Each point is reached from the start by the listed moves, each made 0, 1 or 2 times, or once backwards (-1), plus a little noise. Say if it took an odd or an even number of moves. Then give how often each move was made.

Moves:
(1): [ 37  -5  -4  23 -13  20]
(2): [ -9 -19  15 -27 -12 -15]
(3): [  3   7   6  32 -14  38]
Start: [  9   4 -23  21 -26  -2]
Points:
[  5   0   3  53 -65  59] -> odd (0, 1, 2)
[-11  46 -22  88 -27  65] -> even (-1, -1, 2)
[ 14  17 -43  15   2 -24] -> even (0, -1, -1)
[ 66 -39   6  43 -88  50] -> odd (2, 2, 1)
[-16 -35   6 -34 -51 -25] -> even (0, 2, 0)

Moves:
(1): [  2  -9  14  -3  -9  -7 -15  26   4]
(2): [30 -9  5 24 -7  3  7 23 -4]
(3): [-10  11  -7  28  29  -4   6   0  -5]
(4): [ -9 -18  11  -3 -10   9  24  -9   4]
(5): [-31 -34 -16   6 -16  -4  32  32  -9]
(6): [-27  -3   0 -12  14   7 -19   7 -14]
Start: [ 0 -4 12  5 10  0  8  9 15]
Points:
[ 19 -95  20  27 -59  32 111  46   9] -> odd (-1, 2, -1, 2, 1, 0)
[-40 -15  27  40  31  -5  66 -13  37] -> odd (1, -1, 2, 2, 0, -1)
[-47 -58  56 -59 -24  13 -43  67   4] -> even (2, 0, -1, 1, 0, 2)
[ 89  37  43  59  27 -28 -46  54  32] -> odd (2, 1, 1, -1, -1, -1)
[-67  -3 -37  73  92   3  11  64 -45] -> even (-1, 1, 2, -1, 1, 2)
[  2  17  27 -54   2  18   3 -82  33] -> odd (-1, -1, -1, 1, -1, 0)

Moves:
(1): [ -7  13   0  -3   1  -6  -1 -10 -15   5   0  -4]
(2): [ -8  19 -11 -20  -9 -10  -9   4  -7   7 -16  -4]
(3): [ 24  10   2   6   0 -16   2  15   8 -14   2  22]
(4): [ -9 -20  12  -3  15  12   4 -10  -5   7 -19   0]
(5): [ -9  -2 -18   3  10 -10   0   0  15 -17  -9  13]
(6): [-26 -24   2  -8  17  11  21   4   7   3   1   4]
(7): [ -8   1 -18   4  -2  -1  18   2  11  -7  -9   8]
(8): [  6 -29  -4 -19  12   0  -3 -16  -6   5  -8  11]
(9): [  9   0  18 -27  -1   0   4   2   4  -8  -2 -24]
Start: [-12 -19  -1  -9  -9   9  -9   4   1  -1   7   0]
Points:
[  57  -34   51 -121  -17    2  -56  -25  -42   22  -12  -54] -> even (0, 1, 0, 0, -1, -1, -1, 2, 2)
[-88 -71 -33 -38  33  25   8  -3  34 -12 -47   7] -> odd (-1, 1, -1, 1, 2, 1, 0, 0, 0)
[-101  -63   16  -13   17   69   56    6    4   30   -4  -31] -> odd (0, 0, -1, 1, -1, 2, 1, -1, 0)
[-92 -74 -21   3  34  40  12 -19   6  16 -18  20] -> odd (0, 0, -1, 1, 1, 1, 0, 0, -1)
[ 24 -37   8 -43  29 -26   0  -2   9 -38 -29  42] -> odd (1, 0, 2, 1, 1, 0, 0, 1, 1)

Moves:
(1): [  6  -1 -10 -26 -13   7  12 -10  11   2  -7   7   4 -19]
(2): [  0   2  -3   0  -3  21 -36  19 -11  -3   4  -9   0   4]
(3): [  8   9  -2   5  26  13  18   1  -6  -1  -4 -10   4   9]
(4): [ -5  -1   1   0  -4   5   0   5  -1  -9 -19 -18 -15   0]
(5): [ -4   6 -15   7 -24  -1  -4   1 -14   6   4  -5  -8  -5]
(6): [  8   0 -25  16   7   9  10   1  -7 -27   5  -3 -19 -11]
(7): [  9 -10 -15  -8  -8 -10   4  -3  -6  -1  -3  16  12   7]
(8): [ 18   1  -3 -19  16  15 -13   7 -19  -5   0   2   5  -8]
(9): [ 13  -9  14  -2  -6  -2   1  -2   2   3   2 -12  -5   3]
(10): [ -7 -11 -11 -14  -2  18  -7   3 -15   0  -3 -24  -6 -14]
(11): [ 21  -9  13  -5   1  14  15   2 -15   6   2   5 -18   9]
(12): [ 8 14 -8 -2  9  2 -4 37 -4 -2  8 14 -5  3]
Start: [-10 -14   2   9   3 -16  -5  -4  15   5  11  10  -2  -9]
Points:
[ 21  20 -30 -71  11 121 -44 102 -51  33  12 -46 -25 -33] -> even (2, 2, 2, 0, 1, -1, -1, 0, 0, 2, 1, 2)
[-17  18  20  63 -52 -31 -92  65  -9  49  63  20   2  46] -> odd (-1, 2, 0, -1, 2, -1, 0, -1, 1, -1, 0, 1)
[ 64 -12  67 -56  68  47 -13  52 -30  26  16  31 -17   4] -> even (0, 0, 0, 0, -1, -1, -1, 2, 0, 0, 2, 1)
[  2  -3 -43  64 -66  -6 -99  85 -43 -35  16 -11 -66  16] -> odd (-1, 2, -1, 2, 2, 1, 1, 0, 1, -1, 0, 1)
[-38 -17   5  37 -84 -93 -10 -61  44  55  25  28  45  12] -> even (0, 0, 0, -1, 2, -1, 1, -1, 1, -1, -1, -1)
[ 34  -4 -82 -10  26  72 -24  70 -84 -35   4 -10 -45 -16] -> odd (0, 1, 1, 1, 1, 1, 1, 1, -1, 1, 1, 1)
[ 72 -10 -46 -62 -29   9  67   0 -25  21   6  39 -17 -37] -> odd (2, -1, 1, 0, 2, 0, 1, 1, 1, 0, 1, 1)
[ -35  -12 -104    5  -61   15  -20   67   -2  -60   -5  -57  -93  -82] -> even (1, 0, -1, 2, 1, 2, 0, -1, 1, 2, -1, 2)

Moves:
(1): [ -7   2   2  -5   1 -23  12  22   7 -18  10 -11  24 -24 -13  -4   1  18
  20]
(2): [-25   6  -6  10  15 -14  32  13  -2   1 -10  11  14  12  -7 -34 -13   6
  -2]
(3): [  1 -19   9  22 -19 -24 -18  -9   8  17   4 -22  16   2   9 -22   7 -17
 -17]
(4): [-10 -11  -4  16  -6   3  25  15 -17 -16 -11  24 -11 -17 -34  -7 -13  -7
  32]
(5): [ 21   3  10  16   7   6  18   7   0  -4   3 -19  -8   6   5  -3  -5 -15
  15]
(6): [ -3 -11  -8  11   9 -12  -2 -18  -8  30   7 -17   9 -14  22 -18   7 -23
 -23]
(7): [  0  -2  -8 -14   8  23  -9 -10 -13   2  -7 -19 -26 -14 -22  12  -6 -11
 -13]
(8): [ 29   6 -14   8  14  -9  10  -2   2 -25 -14  26 -14   0   6 -14   7  14
   5]
(9): [ 33 -25  -2  11 -12  32   3  -1  11  12 -19 -40 -18  30  21  28   2  11
  -5]
(10): [ -5  22   6   1  -4  19  22  -9   5 -13  -1  18   4   2  -7   4 -17  25
   3]
(11): [ 34  16  -5   6  10 -20  21 -10  -5  10   0  -1  21 -14   0   6  34 -16
 -11]
(12): [ 13  -4   0  -5 -22 -13  -5   9   8  -7  -3   1  14   3   6   6 -15  -4
   2]
(13): [  8  -2 -11  -9  -1   2  -1   0  -8 -16  15   6  10  16   6  -2  12  18
  12]
(14): [ 26 -14  14   9  -9  36 -16  19 -24   5  -3 -23 -28 -16  -4  33 -14  -4
 -27]
(15): [ 21 -21  -1  -9  61  35 -12   7  -3  16 -19  10   3  39  22   6  -7  14
  30]
(16): [ -1  -4   0   8   7   5  -1  12 -24 -26  10  -3  -7  -1 -16  34 -17  15
  10]
(17): [ -3 -40  17 -19   6   4  -5 -17  -8  13   3 -20 -16  14   8   1   2 -14
  -7]
(18): [ -2   2  13   5 -16  10  -7  -5 -15   9 -11 -27  -4  -3   6  11   3  -1
  -6]
Start: [-15 -37 -27   6  30  29 -27  -2   0   9  15 -40  16 -14  22  -1  -2 -15
  12]
Points:
[-92 -14   5  52  37  29 -15  69 -38  -9  -3 -98 105 -49 -33  58 -73  76
  51] -> even (2, 1, 1, 0, -1, 0, 0, -1, 0, 1, 0, 0, -1, 0, 1, 2, -1, 2)
[121  22 -28 118 -86 -58  48  73   0 -81 -10 -68  96 -92   8   5  64  86
 -46] -> even (2, 1, 2, 0, -1, -1, -1, 2, 1, 1, 2, 0, 1, 2, -1, 0, -1, 1)
[ 73 -60 -93  58 -44 -81 118 -30 -53 -52  -9 -21  74 -74  13 -60  50  -4
   0] -> even (1, 1, 0, 2, -1, 2, 0, 2, 1, 1, 2, 2, 2, 0, -1, 0, 1, 1)

Moves:
(1): [ -7   8   3   3  -3  -8   1  -2   3   0  -6   8  -7  -6  -7 -11  -3  -4
   2  -4   0  -2   0   4 -12 -19   1]
(2): [ 1 -1 -1 11  5 -4  3 -1 10  4  5 -9 11  2 12  1  6  7  2  3  9  8 -2 -3
 -4 13 17]
(3): [  5  -5   3   5  -4   0   1   0 -15 -21  13   6   6  12  -3  -6  -7  -1
   3  -5  -6   3   3 -13   3 -11  -3]
(4): [ -2   4   3   4  14  -5  -9  -2  -1 -11   8  -1  -7   0  -2   1  -3   4
  -2  -4   3   1   2  -3   4   2   2]
(5): [ -4  -4   0  -4  -9   4   7   4  11   0   2   0  -5   4   4 -11   6  -4
   5   1  -4  -9   6  -3   1  -1   7]
(6): [  3  -1  -1 -28   4   5 -13  -1   2  21  -7  -2   1  -9   5 -13  -3  15
  -5   9   7  -9  -5   9 -26  19 -16]
(7): [ -7  -2  -2  -3  -8   0 -10  -2   3   1  -6  -6   1  11  -8   0   6  10
  -4  -2   1   4   1  10   3  10   0]
(8): [ -7  -4   3 -19  -5  -4  18   5  10  -7   1  -6   1  -2  -5  -5 -14  -8
   1   8 -11   3   3 -26  18   0   7]
(9): [  2   6 -20  -4  -8   7   1  -6   3  -2  -3  -7  -8  15  -6   0  10   9
   2  -3  -5  21  22 -22  10  19  -1]
(10): [-11   7  -3  -7  -5  -2   2  -1   1 -10  11  -4  -3  -4  -2  -2  -7   6
   5  -1  -1  -2 -11  -2  -5 -14 -11]
(11): [-1  4 15 -7 -7 11 -9  5  1 -2  5  1 11  7  6  2  8 -7  6 -7 -2  6 -6  5
 -5  2 -2]
(12): [ -1 -10  -2   1   6 -11  -7   4   7  10   0   4  -9   7   7   5   4   3
  15   3  -6 -11  -9  -4 -11  11 -12]
(13): [ -5   4   1  -2   2   5   2   7   0   1  -2   3  -4 -16  -7  -6  -3  -2
   1  -5   2   7  -1  -2 -10  13  -1]
(14): [ 11   2 -11  -3  21  -7   5   0   2   6   6  10  -2  -7  -1  -3  16   3
   9  -2   3   5  -1   4  -3 -12  -6]
(15): [ -3  -6   1   3  -3  -2   0  -6   8 -11  -4  -3   3   2  -2  -3  -3   5
   6   3  11  -3  -2  -7  -6   1  -1]
(16): [ -2   0  -7   2  -3  -4  -4  -1   1 -13  -6  14 -11  -6   7   4   0   6
 -14   1  14  -1  -7 -13   9   6   2]
(17): [ -6  -9  -7   2  -8  12   2  -6   2  17  -5  10  -7   3  -4   1  -9 -10
  -8   6  -7  -5   7  -4 -11  -6  -5]
(18): [ -3 -10  10   3   8 -11  -7   6  16  -2  -8  -5   3 -10   5  -6   2   7
  -3  14  -8  -3 -14   1  -4  -8 -12]
(19): [ 14   1   0   7  -2   4   8  -3  14   1  -9  -7   7   5  -7  -7  -8  -6
   2   6 -13 -10  -2   2  -7   7   4]
(20): [  7  10  -7  -7   8  -5  10  -5   0  -3  -4   0  -6   8   8   3  -2   6
  -5 -25   0 -17   1   9 -15   4  -7]
(21): [-10  -1  -2 -12   2   5   3 -14  -4   0   2   4  -2  -7   6  -8   6  -1
   1  -6  -3  -7   0   2   1  -6  -5]
(22): [  5  -7  11 -13 -13   5 -17 -23   5   9  24  -6  -5  -9   3   4   0  19
 -10 -20  -1   6  10  -2  -2   0  -5]
(23): [  3   8   0   8  -3   8   4  -9  -3  18  -4  15  -3  -5   7 -10   1  11
  -5 -14   7 -17   2  -3  14  -9  -2]
(24): [ -1  -6  -1   3   9  -6 -14  12  11  -8  -1   4   7 -13  -6  -7   2 -14
   2   1  -5 -12  -6  -8  -5  -6   0]
Start: [  4   2  -4   5   4  -5  13   3  -7 -12  -5   5 -11   8 -12   4   3  11
   7  17   0   3   1  10  -8  -3  -5]
Points:
[-11   5  10 -73   5   5 -56 -32  58   4  34 -17  -5 -41 -26 -13  39  80
 -27 -10  21 117  12  -9 -64  62 -11] -> odd (1, 2, 0, 1, -1, 1, 2, 1, 1, 0, 2, -1, 2, 2, 0, 1, 1, 1, 0, 0, 0, 2, -1, 0)
[-100   -4  -19  -90  -79   67  -45  -29   22   45  -44   43  -79   10
  -23  -38   27   24  -10   12  -15   16   44  -47    2   58  -45] -> even (1, -1, -1, 1, 1, 1, 2, 1, 2, 0, 2, 1, 1, -1, 0, 1, 2, 0, -1, -1, 2, 0, 1, 0)
[-15 -27 -39 -32 -55  15  29 -42  20 -14  22  -6 -81 105 -23  30  11  44
  24 -36 -30  -5  67 -44  26  56 -16] -> even (-1, -1, 0, 1, 2, -1, 2, 1, 1, 0, 0, 2, 0, 0, 1, 0, 1, -1, 0, 1, 0, 1, 0, -1)
[ 60 -51  47  14  75 -17 -63 -18  38 -13  57 -14  27 -55 -24 -26   5   7
   3  28 -74  -1  -6 -14  -9 -28 -33] -> even (-1, 0, 1, 2, -1, 0, -1, 0, 0, -1, 0, 0, 0, 1, -1, -1, 0, 2, 2, -1, 1, 2, 0, 2)
[ 30  50 -51  86  74 -37  12 -20  17  18 -12  -9 -17  55 -10   4  83  87
  61  22  11  42   1  19  53  -4 -11] -> even (0, 1, -1, 2, -1, -1, 1, -1, 2, 1, 0, 1, -1, 2, 0, -1, -1, 1, 1, -1, 0, -1, 2, -1)
[  9  -1  11 -39 -14  -1  18 -31  28   7  30  37   4 -38 -14 -74 -45  28
   2   7  39 -56  -1 -21 -77 -88  -8] -> even (2, 1, 1, 0, 1, 2, -1, 1, -1, 1, 0, -1, -1, 1, 2, 0, 1, -1, 0, 0, -1, 1, 1, 1)
[-30  25 -13 -80  58 -37 -34   7   3 -40  10  57 -75 -35 -18 -36  42  26
  38 -17   7 -28 -59  51 -71  28 -58] -> even (1, -1, 0, 2, 1, 1, 2, 0, -1, 1, 1, 2, 2, 2, -1, 2, -1, -1, 1, 0, 2, 0, -1, 0)
[ -18   -8    7 -103  -58   19   34  -36   38   10   53  -36   16  -36
  -54  -85  -74   50  -13  -28  -24  -26   13  -13 -106    4   -7] -> even (1, 2, 2, -1, 1, 2, 2, 2, -1, 2, -1, -1, 2, 0, 0, -1, 1, -1, 1, 1, 0, 2, 0, 1)
[ -22   21  -38 -121  -73   12   18  -78   74   -6   11  -43  -88   25
   -2  -13  -30  103  -36  -19  -39   -2   33  -75    6  100  -34] -> odd (0, 0, -1, 1, 1, 1, 1, 2, 2, 2, 0, 1, 0, -1, -1, 2, 0, 0, 2, 1, 1, 2, 0, -1)
